Every row gives one point. To make a cloud, some directions were put in groups of two or more. Within a group, all points are equally far from the middle, so they leave a hole (a ring in 2 directions, a hollow ball in 3). The other directions are filled evenly. Then the cloud was stretched, turned, moved and blurred a little. How many holes are there, and how many directions does each take, smallest first?

Cloud (13 x 2):
| -0.29 | -0.32 |
| +0.22 | -0.29 |
| -0.38 | +0.28 |
| -0.38 | -0.25 |
| +0.04 | -0.37 |
| +0.14 | -0.34 |
| -0.50 | +0.12 |
| +0.24 | +0.14 |
| -0.45 | +0.20 |
| +0.29 | -0.18 |
| +0.28 | +0.06 |
| +0.00 | +0.31 |
| +0.28 | +0.06 |
Holes: 1 (2)

Cloud (19 x 3):
| +0.21 | +0.30 | -0.21 |
| -0.27 | +0.24 | -0.43 |
| -0.17 | +0.24 | +0.36 |
| +0.11 | -0.37 | -0.27 |
| +0.21 | -0.41 | -0.18 |
| +0.04 | +0.18 | +0.07 |
| -0.16 | -0.04 | -0.23 |
| -0.39 | -0.06 | -0.04 |
| -0.57 | -0.21 | -0.30 |
| +0.25 | -0.35 | -0.37 |
| +0.12 | -0.43 | +0.03 |
| +0.55 | +0.31 | -0.05 |
| -0.23 | -0.18 | +0.27 |
| -0.05 | +0.14 | +0.00 |
| +0.32 | +0.15 | -0.15 |
| +0.59 | +0.35 | -0.25 |
| -0.38 | +0.05 | +0.26 |
| -0.34 | -0.17 | +0.21 |
| -0.15 | -0.41 | -0.30 |
Holes: 0

Cloud (19 x 3):
| -0.13 | +0.20 | +0.50 |
| -0.45 | -0.10 | -0.14 |
| -0.54 | +0.11 | +0.07 |
| +0.16 | +0.14 | -0.08 |
| -0.52 | +0.07 | +0.15 |
| +0.10 | +0.20 | +0.39 |
| +0.04 | -0.33 | -0.31 |
| -0.21 | -0.51 | +0.38 |
| -0.06 | +0.03 | -0.28 |
| -0.14 | -0.01 | +0.48 |
| -0.50 | -0.04 | -0.04 |
| -0.42 | -0.31 | -0.16 |
| +0.25 | -0.31 | -0.08 |
| -0.19 | +0.02 | -0.30 |
| -0.49 | -0.09 | +0.16 |
| +0.24 | -0.04 | +0.04 |
| -0.19 | +0.21 | -0.28 |
| +0.19 | -0.64 | +0.34 |
| +0.07 | +0.14 | -0.18 |
Holes: 1 (2)

Cloud (29 x 4):
| -0.01 | +0.24 | -0.03 | -0.45 |
| -0.27 | -0.16 | -0.42 | -0.12 |
| +0.19 | +0.21 | -0.49 | +0.36 |
| -0.09 | -0.06 | +0.35 | +0.22 |
| +0.52 | +0.13 | -0.08 | +0.35 |
| -0.06 | +0.37 | +0.34 | +0.12 |
| -0.25 | -0.31 | +0.02 | +0.15 |
| -0.09 | +0.04 | -0.33 | +0.36 |
| -0.35 | -0.28 | -0.18 | +0.04 |
| -0.34 | -0.22 | +0.31 | +0.12 |
| -0.05 | -0.26 | +0.13 | +0.23 |
| -0.31 | +0.59 | +0.30 | -0.26 |
| +0.01 | -0.10 | -0.60 | +0.29 |
| -0.28 | +0.59 | +0.24 | -0.17 |
| -0.08 | -0.36 | -0.25 | +0.20 |
| -0.39 | -0.25 | +0.26 | +0.10 |
| +0.10 | -0.35 | -0.01 | +0.23 |
| -0.09 | -0.19 | -0.54 | +0.19 |
| -0.20 | -0.24 | +0.11 | -0.32 |
| +0.40 | +0.35 | -0.03 | +0.07 |
| -0.09 | -0.38 | -0.06 | -0.07 |
| +0.38 | -0.24 | +0.01 | -0.06 |
| +0.34 | +0.27 | -0.05 | +0.30 |
| -0.10 | +0.25 | -0.41 | -0.27 |
| +0.02 | -0.33 | -0.56 | -0.02 |
| -0.45 | +0.09 | -0.08 | -0.50 |
| +0.50 | +0.04 | -0.04 | +0.36 |
| +0.24 | +0.28 | +0.05 | +0.27 |
| -0.18 | +0.07 | -0.48 | -0.23 |
Holes: 1 (3)

Cloud (31 x 4):
| -0.01 | -0.52 | -0.09 | -0.30 |
| -0.18 | +0.02 | +0.44 | +0.13 |
| -0.04 | +0.39 | +0.04 | +0.16 |
| -0.02 | +0.14 | +0.09 | +0.57 |
| +0.08 | -0.37 | +0.02 | -0.48 |
| -0.42 | -0.03 | +0.39 | +0.06 |
| +0.31 | -0.11 | +0.28 | +0.19 |
| +0.01 | +0.59 | +0.28 | +0.12 |
| -0.24 | -0.02 | +0.68 | -0.12 |
| -0.19 | -0.17 | +0.33 | -0.34 |
| -0.05 | -0.01 | +0.14 | +0.09 |
| -0.29 | -0.55 | -0.31 | -0.32 |
| -0.05 | -0.39 | -0.35 | +0.16 |
| -0.01 | +0.37 | -0.20 | +0.53 |
| -0.26 | +0.03 | -0.03 | -0.42 |
| -0.18 | +0.24 | +0.58 | -0.31 |
| -0.19 | -0.66 | +0.19 | -0.40 |
| +0.05 | +0.28 | +0.10 | -0.15 |
| +0.08 | +0.13 | -0.08 | -0.24 |
| +0.37 | -0.05 | +0.13 | -0.23 |
| -0.01 | +0.11 | -0.12 | +0.29 |
| +0.12 | -0.02 | -0.12 | -0.34 |
| -0.36 | -0.09 | +0.38 | +0.11 |
| +0.09 | -0.20 | +0.24 | -0.52 |
| -0.29 | +0.19 | +0.07 | -0.03 |
| +0.05 | -0.71 | -0.30 | +0.09 |
| +0.11 | +0.28 | +0.32 | +0.14 |
| -0.42 | -0.20 | -0.03 | +0.11 |
| +0.00 | +0.14 | -0.15 | +0.38 |
| -0.27 | -0.12 | +0.36 | +0.25 |
| -0.19 | +0.23 | +0.44 | -0.25 |
Holes: 0
